Rows are points. Two turns around zero, p and q, are shown by what they do to some points. Where does a point land after both, in the order given? Backwards means that the second turn is done in reverse. Each puzzle has new turns, and all numbers are rounded.

Turn p:
[.04,-.12,-.35] => [-.35,-.13,-.02]
[-.03,-.37,.12] => [-.05,.06,.38]
[.29,.02,.42] => [.45,-.16,.18]
[-.36,.28,.17] => [.17,.39,-.23]
[.07,.19,-.37] => [-.23,-.17,-.31]
Turn q:
[.17,.06,.37] => [.23,.11,-.33]
[-.24,.25,-.37] => [-.30,.20,.36]
[-.09,-.13,.07] => [.14,-.08,.06]
[-.30,-.05,-.35] => [-.16,-.06,.43]
[.45,-.13,.28] => [.10,-.16,-.51]
Where do these land?
p, then q: [-.25,.11,.11] => [-.19,.21,-.06]
p, then q: [.15,-.08,.01] => [.12,-.11,-.04]
p, then q: [-.32,-.20,-.18] => [.11,.34,.22]
q, then p backwards: [-.09,-.06,.30] => [.03,.17,.26]
p, then q: [-.20,-.11,.07] => [.03,.23,-.04]
q, then p: [.71,.34,-.31] => [-.59,.50,-.34]

Turn p:
[-.26,-.25,-.01,.40,-.44,-.15] => [-.47,-.12,-.29,.39,-.20,.03]
[.27,.10,.30,-.08,.17,-.02] => [.18,.21,.27,.04,.14,-.20]
[.22,.35,-.12,-.06,.43,.52] => [.47,.13,.03,-.25,.52,.27]
[-.01,-.30,-.14,.14,-.04,-.28] => [-.14,-.23,-.20,.07,-.13,-.27]
[.10,-.11,-.11,.00,-.45,-.30] => [-.34,.16,-.22,-.03,-.30,-.21]
[.03,-.26,.20,-.35,-.07,.02] => [.24,.09,.11,.07,-.38,-.07]
[-.35,.48,-.11,-.05,.39,.22] => [.06,-.23,.29,-.29,.35,.46]
Turn q:
[.02,-.09,.16,-.27,-.15,.15] => [.14,-.17,.07,.00,-.24,-.20]
[-.28,-.36,-.06,.22,-.13,-.04] => [.23,.05,-.26,.36,.15,-.01]
[-.20,.33,-.33,-.07,.17,-.17] => [-.32,.38,.08,-.08,.19,-.16]
[.16,-.28,.01,-.07,.50,.10] => [.17,-.06,-.35,-.46,.07,.01]
[.21,-.29,.07,.33,-.40,-.26] => [.27,.03,-.01,.38,-.15,.48]
[.35,.31,-.25,-.13,-.51,-.02] => [-.35,.12,.26,.19,-.54,.15]
[-.25,.17,.17,-.01,.05,-.17] => [.06,.05,.26,.02,.26,-.11]
[.40,-.24,.12,-.34,.42,.38] => [.12,-.32,-.29,-.62,-.27,-.10]
[-.40,.45,.11,.34,.04,.03] => [-.31,-.10,.25,.21,.53,-.06]
Where do these land?
p, then q: [-.18,-.05,-.05,.22,-.21,.15] => [-.19,-.06,-.25,.18,.11,-.07]
q, then p: [-.10,-.16,.14,-.05,.04,.08] => [.05,.00,-.09,-.04,-.01,-.23]
q, then p: [.13,.04,-.34,.31,.40,.02] => [.18,-.26,-.02,-.36,.04,.39]
q, then p backwards: [-.19,-.11,-.10,-.37,.25,-.54] => [.60,.22,.13,-.33,.02,.13]
p, then q: [-.04,-.13,-.02,-.35,-.36,.53] => [-.54,-.26,.02,.16,-.40,.06]
p, then q: [-.12,.17,-.07,.19,-.03,.02] => [-.02,-.05,-.15,-.03,.16,-.18]
p, then q: [-.04,.40,.43,-.16,.21,-.40] => [.44,-.26,.47,-.12,.27,-.08]
q, then p: [.01,.21,-.18,-.02,.02,-.37] => [-.06,.13,.32,-.05,.18,.24]
p, then q: [.54,-.38,.20,.24,-.32,.50] => [-.73,.22,-.01,.02,.12,.54]

Turn p:
[.01,.21,-.01,-.51,.15,-.20,.49,-.09] => [.09,.10,.05,.46,.30,.06,.52,.12]
[.21,-.16,-.11,-.21,-.07,.02,-.28,.11] => [.08,-.27,-.22,-.10,-.19,.21,.07,.01]
[-.13,-.20,.06,-.32,.14,-.24,.47,-.08] => [.18,-.11,.17,.24,.33,-.19,.35,.27]
[-.14,-.10,.02,-.07,-.01,.00,-.47,-.11] => [-.02,-.27,-.12,-.23,-.12,-.09,.02,-.33]
[-.29,.00,-.03,-.38,-.10,-.15,.44,.22] => [.24,.21,.03,.12,.05,-.21,.51,.29]
[.02,.07,-.06,.51,-.01,-.12,-.18,-.08] => [.04,.13,.04,-.21,.11,.04,-.45,-.20]
[.01,.12,.15,.37,.17,.31,-.17,.17] => [-.41,.14,-.14,-.13,-.09,-.08,-.35,.01]
[.09,.06,.26,.22,-.22,.10,-.09,-.05] => [-.20,.06,.25,-.21,-.12,.12,-.12,-.05]
[.03,.12,-.17,.24,-.08,.37,-.06,-.12] => [-.09,.11,.03,.16,-.31,.00,-.32,-.13]
[.17,-.41,-.14,-.12,.01,-.07,-.16,-.12] => [.21,-.47,-.04,-.02,-.03,.07,-.06,.04]
[.02,.29,.03,.29,.01,-.02,.02,.16] => [-.12,.36,-.05,-.09,.07,.08,-.17,-.02]
Turn q:
[-.37,.24,-.13,.11,.24,-.14,-.40,-.01] => [-.24,-.08,-.13,.32,-.02,-.40,.28,-.20]
[.29,.07,-.33,-.23,.05,.03,-.35,-.01] => [.01,.25,-.15,.20,.31,-.28,-.22,.17]
[-.05,-.15,.39,.21,-.09,-.22,-.05,.16] => [.15,-.40,.11,.05,-.31,.02,-.07,-.02]
[.05,-.09,.19,-.15,.14,-.15,.32,.15] => [-.17,-.15,.13,-.33,-.12,.07,-.19,.06]
[-.02,.33,.10,.18,.15,-.18,-.22,.22] => [-.12,-.35,-.17,.14,-.03,-.26,.16,.16]
[-.27,-.27,-.09,-.05,-.30,.09,.20,-.21] => [.20,.19,.14,-.12,.00,.23,.04,-.41]
[.22,-.24,-.08,.14,.05,.04,.04,.02] => [.00,.01,.17,.15,.08,.20,-.16,.12]
[.19,.36,.12,.06,-.05,.02,.26,-.44] => [.14,.20,.16,-.28,-.02,-.02,.41,.33]
[.12,.05,-.27,-.06,-.21,.41,.15,-.30] => [.17,.48,-.07,-.06,.24,.27,.15,.04]
[-.32,-.20,.11,.15,-.23,-.15,.16,.24] => [.09,-.37,.04,-.08,-.09,.19,-.02,-.37]
[.15,-.11,-.01,-.36,.25,.23,-.12,.17] => [-.24,.23,-.23,.01,-.06,-.03,-.38,.11]
Where do these land?
p, then q backwards: [.24,.06,.14,.03,.03,.10,.19,-.16] => [.11,-.20,-.11,.21,.21,.02,.05,.01]
p, then q: [.00,.09,.16,.62,.14,.12,-.08,-.17] => [.00,.08,-.16,.28,-.31,-.50,.11,-.14]
p, then q: [-.19,.02,.18,-.13,.13,-.29,-.18,-.25] => [-.21,.22,.38,-.13,-.16,-.05,-.01,.00]
p, then q: [.27,.09,-.49,-.07,.18,.12,-.15,.51] => [.02,.10,-.28,.27,.69,.14,.00,-.05]
p, then q: [.24,-.06,-.10,.40,.15,-.11,.19,-.01] => [-.16,-.04,-.25,.38,-.11,-.16,-.08,.17]
q, then p backwards: [-.19,-.03,-.24,-.20,-.08,-.19,.13,-.23] => [-.29,.17,.17,.14,-.07,-.23,-.06,-.15]
p, then q: [-.19,.06,.15,.06,.03,.18,.20,-.18] => [.04,-.25,.10,-.03,-.21,-.12,.19,-.05]
q, then p: [-.06,.16,.00,-.07,-.31,-.08,-.12,.16] => [.22,-.22,-.09,.15,.10,.18,-.09,.04]
p, then q: [-.12,.07,-.05,-.16,.04,-.06,-.07,-.24] => [.03,.08,.29,-.01,-.04,.06,.11,.06]
p, then q: [-.17,-.24,.13,-.23,-.30,.01,-.19,-.18] => [.26,.06,.25,-.30,-.16,.11,-.22,-.06]
p, then q: [.17,-.20,.12,-.26,-.01,.20,.10,.75] => [-.13,-.29,-.42,-.25,.45,.25,-.26,-.31]
